Every row gives one point. Any point is a mix of the corners, with weights that add up to 1. It lies inside the corners' shape when no weight is negative. Is each point inside? If not, which corners have a negative weight?
In the rows, 128 means zero.

Corners:
(1): [174 128  79]
(2): [219 104 204]
(3): [ 48  98 121]
(4): [ 90 127 154]
Points:
[ 72 108 132] => inside
[ 89 104 155] => outside (1)
[191 113 121] => outside (4)
[ 73 110 134] => inside
[179 116 144] => inside
[166 109 156] => inside
[162 119  93] => outside (4)
[125 104 180] => outside (1)

Corners:
(1): [124 135 184 165 109  73  52  87 200]
(2): [155 165  84 166 135 143 154 155 145]
(3): [112 100 163  73 174 192  17  90 155]
(4): [ 90 219 116 200 103  91 100 151 163]
(5): [105 113 113 111 134 177 115  54 192]
(6): [122 182  75 112 157  74 180 172  69]
(7): [101 167  69 161  35  73 143 190 130]
(8): [ 97  32 135 129 182 159  86  77 136]
(9): [112  57 215 109 137 214  98  82 141]
(10): [103 137  63  92 217  93 173 207 115]
Points:
[115 158 112 123 173 100 127 156 145] => outside (7, 8)
[115 130 122 117 143 145 100 111 149] => inside
[109  98 145 123 119 219  88  81 161] => outside (1, 6, 10)
[106 148 152 140 119 122 101 124 156] => outside (2, 8)
[116 121 151 108 174 169  85 115 185] => outside (6, 7, 8)
[121 215 101 157  99  91  83 134 154] => outside (8, 9, 10)
[107 130 116 139 115 122 110 116 158] => inside
[118 155 109 130 132 116 124 164 128] => outside (5, 8)
[110 108 145 146 110 148  81 104 162] => outside (6, 10)

Corners:
(1): [133  99  78 131 119 117 152 110 136 122 148 153 115 140]
(2): [118 110  68 141 126 133 118 122 157 104 145 125 133 123]
(3): [131 124 139 141 111 114 127 115 131 126  79 142 103 138]
(4): [136 129 140 130 142 111 160 115 142 125 139 144  87 124]
(5): [146 119 109 149 115 110 154 139 136  90 154  91 134 139]
(6): [145 129 124 127 143 186 148 123 106 129 146 159 139 147]
(7): [138 104 130 150 112 121 145 113 145 140 135 130 136 103]
(8): [122 148 149  68 105 162 148 249 111 103 150 129 137 147]
(9): [108 177 134 141 101 123 148 117 128 136 106 108 116 138]
(10): [119 123 157 129  96 115  95 119 121 146 152 144  82 148]
(11): [109 106 121 149 121 119 142 141 118  85 156 134 132 138]
(12): [114 118 144 134 162 125 124 126 127 150 148 142 135 136]
(13): [106 115 158 116 105 113 126 109 176 132 146 120 147 134]
(14): [134 195 169 133 119 122  98 122 137 124 117 146 154 155]
(15): [115 221 161  41 129 104  72 134 149 102 107 123 159 137]
Points:
[123 134 119 126 116 121 138 124 135 122 133 133 123 138] => inside
[123 133 141 114 115 130 134 151 137 122 140 131 134 136] => inside
[123 133 130 125 115 130 130 136 129 117 127 132 129 144] => outside (4, 7)
[124 138 137 127 119 128 130 141 129 113 139 135 133 141] => inside
[124 125 123 123 120 125 139 135 131 114 140 130 126 135] => outside (14)
[125 161 138 107 124 104 125 128 160 121 138 116 144 130] => outside (3, 6, 10, 11)
[132 128 128 132 116 120 135 130 135 116 137 124 126 136] => inside
[127 114 125 141 123 135 141 133 129 127 140 138 123 136] => outside (15)

Corners:
(1): [ 84 120 163 112 121 114  66 133 162  75 163 132 223 133 185 130  76 151
  63 178]
(2): [103 154 147 115 139 120 111  84 127 126 136 123 115 116 137 147 116  93
 124 127]
(3): [128  46 149 102 129 101  68 145 129 137 115 121 125 150 128 101 120 106
 131 149]
(4): [ 96 119 146 131 128 102 143 135 133 165 122 145 177 112 108  98 146 143
 154 109]
(5): [167  82 130 114 118 124 149  85 116 133 132 130 122 109 103 127 157 131
 126 134]
(6): [143 140 152  96 102 171 143 107 115 122 124 154  96 141 111 135 152  70
 154 119]
(7): [ 96 139 139 102 120 109 150 138 123 140  98 145  93 104 125 112 132 110
  88 100]
(8): [148  95  90 147 130 132 140 103 220 142 127  89 119 107 170 128 140 138
 139 119]
(9): [176 131  70 109 107 104 142 103 157 136 138  94 116  94 107 188 130 134
 134 107]
(10): [106 141  68 116 141 151 118 107 112 160 140 115 109  96 120 114 154 125
 146 104]
(11): [125 123 155 114 135 118 138 118 111 151  98 131 109 148 162 111 173 128
 162 229]
(12): [120 153 125 108 113 146 103 127 110 138 147 140 101 140  91 172 150 106
 101 194]
(13): [ 85 156 158 134 111 109 148 138 104  93 127 105 124 106 106 114  96 119
 129 108]
(14): [ 89 153 159 111 131 134 134 137 119 151 148 134 115 129 111 102 131 171
 138 102]
(15): [121 143  99 159 116 115 120 133 105 135 147 149 114 147 144  95 125 131
 155  93]
(16): [108 148  87 110 166 104 127 135 122 117 151 157 109 109 102 110 136 138
 133 105]
(17): [ 95 115 153 116 101 111 114 123 121 141 132 153 120 106 112  96  98 139
 145  96]
(18): [103 107   7 118 138 119 151 126 141 139 166 139 152 186 102 102 155 164
 107 151]
(19): [163 145 161 127 121 102 122 115 112 117 123 139 113 107 122 100  76 124
 153 112]
(20): [100  95 134 134 133 132 145 134 161 129 148 138 131 140 210 118  73  82
  97 128]
(21): [ 93 124 150 126 108 152  71 133 113 116  86 146 137 140 116 164  78 143
 120  90]
Points:
[116 119 131 116 126 117 131 122 136 133 126 128 129 116 127 117 122 129
 130 117] => outside (12, 15)
[119 118 133 123 118 120 126 132 130 130 128 137 126 132 128 120 121 126
 127 129] => outside (2, 10)
[129 143 135 107 130 116 140 114  89 146 129 142  87 106  87 118 168 119
 153 121] => outside (1, 8, 18, 19, 20, 21)
[116 116 132 122 125 125 121 121 129 130 124 137 124 129 135 116 126 118
 126 133] => outside (9, 14)
[112 142 150 118 120 125 123 119 114 133 132 148 119 113 131 127 113 119
 130 115] => outside (3, 8, 13, 18)
[120 125 112 116 125 127 119 119 129 133 131 137 117 134 131 127 128 127
 121 132] => outside (4, 13)

Corners:
(1): [126 154  50 121 108 122 149 120  60 140 143  99 111 139 177  80 103 142
  88 139]
(2): [120 151 119 126 115 146 157  75  82 132 128  89 136 112  95 171 191 140
 140  59]
(3): [186 173 120 152 206  95 127 162  71  36 164  78 143 151 134 143 148 112
 207  87]
(4): [192 125 121 113 122 178  75  87 200 179 138 146 177  98 193 166 100 152
 144 101]
(5): [160  86  78 147 134 134 134 203 123 156 137 112 111 108 126 123 166  96
 154 137]
(6): [133 126 141  97 157  86 128 138 154  84  44  94 108 126 169 128 161  93
 142 173]
(7): [138  95 123 169 130 110 104  40 128 157 196 222 175  81 185 157 127 189
 103 145]
(8): [141 102  70  64 142 109 185 155  94  90 112 157  90 141 165 128  57 117
 150 148]
(9): [145 179 152  92 156 145 146 127  58  69  91 124 102 113 156  88 141 115
 129 103]
(10): [159 128  76 113 128 141 111  98 147 167 204 183 127 142 153 120 203 131
  60 194]
(11): [199 128 181 157 220 120 116 149 136  93 151 150 126 144 199 170 120 115
  61  93]
(12): [182 124 108 171 111 135 104 119  99  93 176 133 137 120 120 107 113 123
  97  73]
(13): [223 117 201 162 184  98 122  80  79 117 135  80 137 167 193 121 184  77
 177  59]
(14): [117 123 131  56 104 111 171 249 111  95 134 114  86 125  83  74 162 104
 129 109]
(15): [ 19  59 155  37 107 191 208 146 116 102 105  82  98 116 100  87  51 122
 235 168]
(16): [178 197 137 123 185 114 134  78 138 141  72 154  82 123 150 182  80 180
 142  85]
(17): [146 103 108  79  86 165  99 120 111 155  87  94 172 143 133 103 105 131
 115 189]
(18): [ 82  85  91  52 157 136 143 111 107 132 101  96 144 118 125  96 112 111
 129  98]
(19): [105 119 157 122 128 169 102 110 162 167 150 171 139 176 145 190 134 177
 129  91]
(20): [165 155 136 129 123  84 131 126  79 143 118 139 137 112 150 107  72  80
 168 179]
(21): [151 148  52 131 116 134 171 114 129 168 137 173 165 140 134  88 113 144
 101 146]
Points:
[149 139 122 115 132 125 134 120 101 129 124 128 131 124 144 121 122 118
 135 134] => inside
[141 112 121 111 140 129 137 124 109 128 135 129 138 126 157 120 140 119
 138 131] => outside (12, 16)
[138 112 122 113 133 135 133 113 117 137 130 135 132 122 151 122 126 129
 123 128] => outside (3)
[145 133 126 107 159 108 157 162 100 102 117 117  97 146 145 102 127  96
 143 130] => outside (2, 4, 7, 17)
[140 126 101 107 125 136 131 118 115 118 142 134 144 112 155 115 109 131
 121 136] => outside (5, 13, 16, 19)
[176 131 109 138 148 131 112 111 113 141 145 142 145 139 169 132 122 132
 118 119] => outside (2, 6, 14, 15)
[170 141 144 153 132 120 113  92 130 151 143 175 129 118 143 147 175 144
  88 125] => outside (1, 3, 4, 8, 15, 18)
[146 129 124 116 140 135 136 118 101 124 138 135 129 125 147 122 122 130
 135 114] => outside (6)
[121 124 115  92 109 149 151 154 124 128  99 121 109 124 131 118  91 131
 135 133] => outside (3, 7, 10, 13, 18)

Corners:
(1): [157 120 201  65 185 143 134 135 131  80 182 218 137  99 108  85 111 131
  87  70]
(2): [ 51 124  69 167  86  36 222 165 182  63 111 109 150 126  33 132  89 178
 138 170]
(3): [146 206 136 127  73 172 145 142 119 114 143  85 114 142 183  90 144 107
 113  94]
(4): [105 111 141  92 127 139 202 171 147 107 131  45 147 144  28 104 104 156
 146 157]
(5): [ 94 111  97  97  26 164 106 123 126 105  74 161 121 122 130 110 135 113
  95 124]
(6): [193  99 118 103 196 135  41 121  63  85 123 175 134  95  82 103 165 155
 143  94]
(7): [120 141 135 111 210  98  36 125  84 118 154 148 157 163 156 166 107  98
 170 115]
(8): [132  46 144 101 183  99 147 107 105  78 124 156 141 112 103 135 163 108
 114 103]
(9): [213 126  51 144  88  88  95 141 176 148 167  96 103 181 140 160 149 196
  82 134]
(10): [129 182 114 136 104 121 103 115 102  97  75 135 110 150  85 134 148 114
  32 130]
(11): [154 172  82 145 133 143 119 151 172 115 112 156 100 119 200 171 130 146
 111 189]
(12): [101  93 121 130 138   7 200 170 117  91 184  59 108 147  68  69  57 161
 172 198]
(13): [139 142 156  69 187 137 135  98 102  99 204 181 156 106  88 119 153  58
 163 146]
(14): [155 110 166  94 120 154 140 110  64  74 121 183 153 178 121 120 148 103
 148 154]
(15): [133 121 169 104 173 118  95 108 106  91 150 176 122  61  83 190 137 163
 161 100]
(16): [177 130 147 125 188 127  90 123  79 101 143 203  94 141 103 123  99  81
 178 118]
(17): [108 167  51 157  86 138 124 163  86 166 124 153 118 127 149 158 132 131
 128 130]
(18): [118 176  84 128  91 110  67 185 144 125 128 128  75 185 160 148 169 144
 133 158]
(19): [ 71 132 169  88 126  53 202 132 159 146  82  90 191 118  67  70 152 198
 169 140]
(20): [114 166  60  81 160 144 127  85 149 109 144 146 120 166 132 160 135 155
 127 159]
(21): [133  98 155 133 135 144  85  83 134 113 163 140 147 147 127 101 154 154
 126 121]
Points:
[126 123 133 107 133 120 146 141 120 102 137 118 135 142  93 116 121 137
 139 143] => inside
[116 149 129 112 131 113 136 133 140 118 137 135 130 134 108 120 120 141
 133 136] => outside (6, 8, 14)
[141 142 133 116 140 127 120 128 112 104 142 145 119 130 116 126 127 124
 141 123] => inside
[115 127 125 114 124 110 133 126 131 107 125 135 138 129 101 121 134 149
 133 134] => inside
[117 119 129 116 129 107 139 137 123 103 132 118 135 139  94 117 122 146
 136 132] => outside (11, 13)
[143  95 164 102 158 132 131 118  91  89 128 172 138 100  89 112 132 121
 137 130] => outside (2, 3, 7, 9, 18, 20)

Corners:
(1): [139 164 144 102 137 108 158 102 190 136 162  63 167 144 114 166 119 135
   7 105]
(2): [110 184  94 160 173 108  84 143 129 166 137  82 116 177 108 107 109 112
  82 110]
(3): [160  90  83 130 112 127 116  70 121 104 181 111 102 117 157  94 114 157
 173 200]
(4): [141  26  80  82  66 106 148 114 149 134 167 182 107 139 154 111 167 128
 126 171]
(5): [179 118 131  89 229  86 123 172 146  67 169 119 163 138 127 142  65 108
  45  99]
(6): [112 170 151 157 150  72  98 179  96 125 177 101 124 124 171 167  76  94
  50  23]
(7): [169 136 116 160 139  95  90 142 102  83 137  90 182 130  97 105 114  96
 101  64]
(8): [ 50 171 122 163 128 138 112 126 134 123 104 165 145 105  90 179 107 171
 216 134]
(9): [151  51 134 107 118 189 124 133 101 106 140 111  60  81 121 124 173 166
  95 197]
(10): [207  67  72  48  77 142  83 136 154 192 112 100 120 125 147  99 141 143
 146 149]
(11): [117 166 103  82  19 181 146 175  90 117 104 150 116 119  64 160  98 110
 199 177]
(12): [114 215 142 108  85 182 104 129 126 170  83 184  97  89  88 113 106  85
 196 161]
(13): [120 156 152 142 211  97 150 149  67  94 102  93 166 169 206 105 139 150
  78  83]
(14): [167  87  97  97  88 161 112 127  98 216 176 179 150  86 100  92 148 162
 140 182]
(15): [143 149 200 107 167  89  92 162 136 115  96  88 148 181 140 128 114 111
 103 105]
(16): [117 199 197 127 160 100  76 180 104 123 160 139 105 217 147 150  84 139
  68  40]
(17): [168  58 109 104 122 200 169 112 128 161 168  98  98 123 116 116 180 128
 160 164]
(18): [148 170 142 186  73 170 129 171 112 135 100 154 130 118 125 170 123 136
 183 176]
(19): [181 177 161 153 172  67 161 137 117 155 110  81 119 141  81 114  78 139
  52  78]
(20): [ 73 139 142 134  40 216 137  96 107 197  69 164 150 145 119 122  53  96
 195 171]
(21): [112 136 149 138  55 181 150 200 125 125 114 189 154 106 119  52  96 158
 198 154]
Points:
[131 169 135 138 129 133 118 150 124 119 107 112 142 125 117 128  93 118
 124 124] => outside (4, 14, 16, 17)
[131 137 123 121 152 130 115 118 132 117 146 103 128 139 146 117 104 130
 110 120] => outside (4, 11, 14, 15, 18, 19)
[129 134 125 122 112 148 127 135 118 128 129 133 131 122 121 125 119 123
 141 151] => outside (10, 16, 19)
[126 138 134 130 123 117 118 149 114 134 145 126 128 132 140 137 101 116
 104 102] => inside
[130 127 120 109  98 140 132 143 117 130 128 139 128 134 120 129 113 123
 137 144] => inside
[140 133 130 135 118 133 130 130 116 149 133 124 120 129 123 112 119 141
 118 130] => outside (5, 11, 15)
[134 145 130 126 121 137 115 142 118 138 129 120 127 128 124 124 108 128
 131 128] => outside (4)
[140 133 126 118 108 141 115 150 115 131 126 132 119 128 110 122 110 124
 143 142] => outside (1, 13)
[156 148 128  99 160  95 112 145 132 145 136 113 142 155 107 127 123 123
  89  97] => outside (3, 6, 9, 18, 20, 21)

Corners:
(1): [171 158 114 137 131 118  92 131 108 151 148 157 151 156 113 154 116 158
 149 156]
(2): [116 176 131 153 114 163 170 100 139 139 125  70  95 181 136 137 191 110
 123 116]
(3): [180 149 108 106 149 126 140  94 109 144 155 166 157 179  80 148 157 139
  92 133]
(4): [101 129 109 127 128 158 121 113  95 178 133  46 107 159  86 133 181 150
 109  85]
(5): [168 115 111  74 163 129 102 112 110 104 135 173 164 149 102  98 169 178
 149 172]
(6): [105 150 166 105 171 140 138  96 142 111  98  89 149 157 129 174 167 129
 115 144]
(7): [ 93 128 143  88 182 173  85 135 144 163 168  42 115 103 113  93 241 123
  98 105]
(8): [120 146  88  99 170  82 119 112 174  99  81 217  71 157 165 150  54 110
 163 170]
(9): [121 175  94 122 130 128 110  90 122  89 129 169 162 130  60 123 167 131
  89 119]
(10): [109 149 105 123 132  96  78  97 117 126 115 158  75 166 182 143  99 113
 104 162]
(11): [150 199 117 114 119  54 120 104 148 121  72 164  65 210 152 108  23 146
 134 133]
(12): [134 113 128 147 164  91 107 109 137 116 144 202 155 159  92 115 120 144
  98 182]
(13): [100 158 128 130 149 137 164 145 108 133 120 117 156 198 124 151 249 113
  86 120]
(14): [159 133 115 106 157  39 134 115 142 104  87 154 120 157 184 152  64 147
 106 137]
(15): [115 134 168  87 177 159 146 122  80 164 106  49 167  95 146 100 192 139
  93 159]
(16): [129 143 142 130 127 164 139 151  92 115 114  50 123 185 112 145 177  95
  99  80]
(17): [115 128 152 115  86 149 132 141 126 148 120  81 131 167 120 175 202  97
  87  98]
(18): [100 126 132 129 133 185 100 137 120 170 137  56 160 159 151 111 175 120
  98 106]
(19): [157 151 145 124 150 162 134 114 111 139 126 169 140 141  94 118 157 182
 103  99]
(20): [124 152 111  90 133 135 108 132 121 139 171 154 113 142 123 114  81 182
 136 141]
(21): [156 165  99 101 160  70 114 110 169 125  54 162  76 151 186 138  23 173
 107 221]
Points:
[120 149 122 105 145 126 125 120 129 126 111 118 115 156 140 127 145 138
 112 132] => outside (1, 3, 12)
[132 141 127 114 153 127 116 117 127 137 131 129 131 150 119 124 149 140
 106 140] => inside
[135 141 126 113 146 125 122 120 123 135 121 128 125 161 133 132 139 140
 116 140] => outside (9)
[133 150 118 106 141 110 121 124 133 134 102 126  89 156 157 132 118 140
 124 148] => outside (3, 6, 9, 12, 18)
[130 151 127 109 139 128 124 118 123 132 114 114 123 159 130 137 145 134
 110 129] => outside (12)
[132 147 126 116 142 132 121 117 116 133 127 120 135 155 118 129 156 139
 105 132] => outside (8)
[131 145 126 119 149 121 123 117 122 133 122 137 133 157 124 129 142 137
 110 145] => inside
